Every row gives one point. Each copy is the shape, with its points in the same order, stretched, turned, moved and blurred by noise. Say if it was mirrored as well.

Shape (6 x 3):
[[-0.06  0.32  0.41]
 [-0.10  0.16  0.18]
 [-0.46  0.18 -0.22]
 [ 0.42 -0.68 -0.31]
 [ 0.66 -0.22  0.09]
 [ 0.12  0.09 -0.28]]
Copy 1 (6 x 3):
[[-0.28 -0.01  0.33]
 [-0.14  0.09  0.14]
 [-0.07  0.48 -0.27]
 [ 0.45 -0.31 -0.62]
 [-0.03 -0.58 -0.18]
 [-0.07 -0.09 -0.43]]
Copy 1 is: mirrored
Copy 2 (6 x 3):
[[-0.32  0.45 -0.02]
 [-0.12  0.28  0.04]
 [ 0.18  0.01 -0.19]
 [ 0.35 -0.18  0.90]
 [-0.21 -0.01  0.77]
 [-0.04 -0.28  0.22]]
Copy 2 is: mirrored
Copy 3 (6 x 3):
[[-0.64  0.09  0.19]
 [-0.32  0.05  0.14]
 [ 0.13  0.27  0.59]
 [ 0.66 -0.59 -0.42]
 [-0.03 -0.28 -0.65]
 [ 0.14  0.16 -0.11]]
Copy 3 is: mirrored

Shape (10 x 6):
[[-0.43  0.20  0.09  0.05  0.21  0.21]
 [ 0.68 -0.31  0.03  0.49  0.03  0.02]
 [ 0.36  0.04 -0.12  0.24  0.37 -0.26]
 [ 0.65 -0.34 -0.51  0.21 -0.08 -0.07]
 [-0.49  0.23  0.27  0.00  0.07 -0.06]
 [-0.67 -0.11  0.38  0.10  0.04 -0.12]
 [-0.23  0.09  0.40 -0.08  0.16  0.30]
 [ 0.31 -0.14 -0.26  0.26 -0.07  0.06]
 [-0.47  0.46  0.51 -0.06 -0.30 -0.05]
 [ 0.51 -0.31  0.06 -0.41 -0.18 -0.24]]
Copy 1 (10 x 6):
[[-0.30  0.03 -0.44 -0.59 -0.02 -0.01]
 [ 0.63 -0.66  0.05  0.42  0.30  0.66]
 [ 0.20 -0.62  0.12  0.08  0.47 -0.01]
 [ 0.41 -0.40 -0.05  0.91  0.46  0.53]
 [-0.29 -0.11 -0.30 -0.58 -0.35 -0.21]
 [-0.37 -0.31 -0.61 -0.44 -0.58 -0.12]
 [-0.33 -0.14 -0.20 -0.50 -0.07  0.19]
 [ 0.30 -0.24 -0.19  0.37  0.21  0.42]
 [-0.19  0.11 -0.07 -0.66 -0.80 -0.20]
 [-0.20 -0.48  0.31  0.82  0.05  0.23]]
Copy 1 is: mirrored
Copy 2 (10 x 6):
[[ 0.32 -0.22  0.38  0.65  0.12  0.12]
 [-0.55 -0.45 -0.64  0.19  0.13 -0.69]
 [-0.08 -0.16 -0.20  0.04  0.21 -0.74]
 [-0.08 -0.34 -0.74 -0.19  0.19 -0.39]
 [ 0.13  0.12  0.31  0.63 -0.15  0.09]
 [ 0.24  0.15  0.28  0.80 -0.44  0.00]
 [-0.09 -0.32  0.39  0.49 -0.17  0.25]
 [-0.05 -0.33 -0.42  0.15  0.19 -0.17]
 [-0.13  0.38  0.40  0.71  0.14  0.57]
 [-0.35  0.09 -0.17 -0.45 -0.14  0.04]]
Copy 2 is: mirrored
Copy 3 (10 x 6):
[[-0.40  0.16  0.16  0.17  0.09 -0.37]
 [ 0.71  0.34  0.28  0.23 -0.63  0.10]
 [ 0.13  0.07  0.34 -0.26 -0.61 -0.04]
 [ 0.84 -0.16  0.38 -0.01 -0.29  0.02]
 [-0.55 -0.09 -0.04  0.19 -0.09 -0.13]
 [-0.56 -0.20  0.13  0.48  0.03  0.02]
 [-0.21  0.47  0.01  0.16  0.01  0.08]
 [ 0.48 -0.02  0.19  0.13 -0.19 -0.10]
 [-0.56 -0.18 -0.60  0.38 -0.14 -0.06]
 [ 0.63 -0.28 -0.03 -0.14 -0.21  0.56]]
Copy 3 is: only turned
Copy 4 (10 x 6):
[[-0.10 -0.04  0.54 -0.06  0.07  0.13]
 [-0.06  0.67  0.04 -0.50  0.39 -0.02]
 [-0.51  0.68  0.14  0.02  0.03 -0.16]
 [-0.46  0.57 -0.41 -0.52 -0.03 -0.07]
 [ 0.09 -0.15  0.33  0.26  0.03  0.15]
 [ 0.19 -0.41  0.11  0.16  0.44  0.08]
 [ 0.33 -0.04  0.66  0.02  0.04 -0.01]
 [-0.25  0.38 -0.09 -0.47  0.02  0.13]
 [ 0.56 -0.27  0.35  0.55 -0.19  0.59]
 [ 0.39  0.23 -0.30  0.13 -0.11 -0.39]]
Copy 4 is: only turned
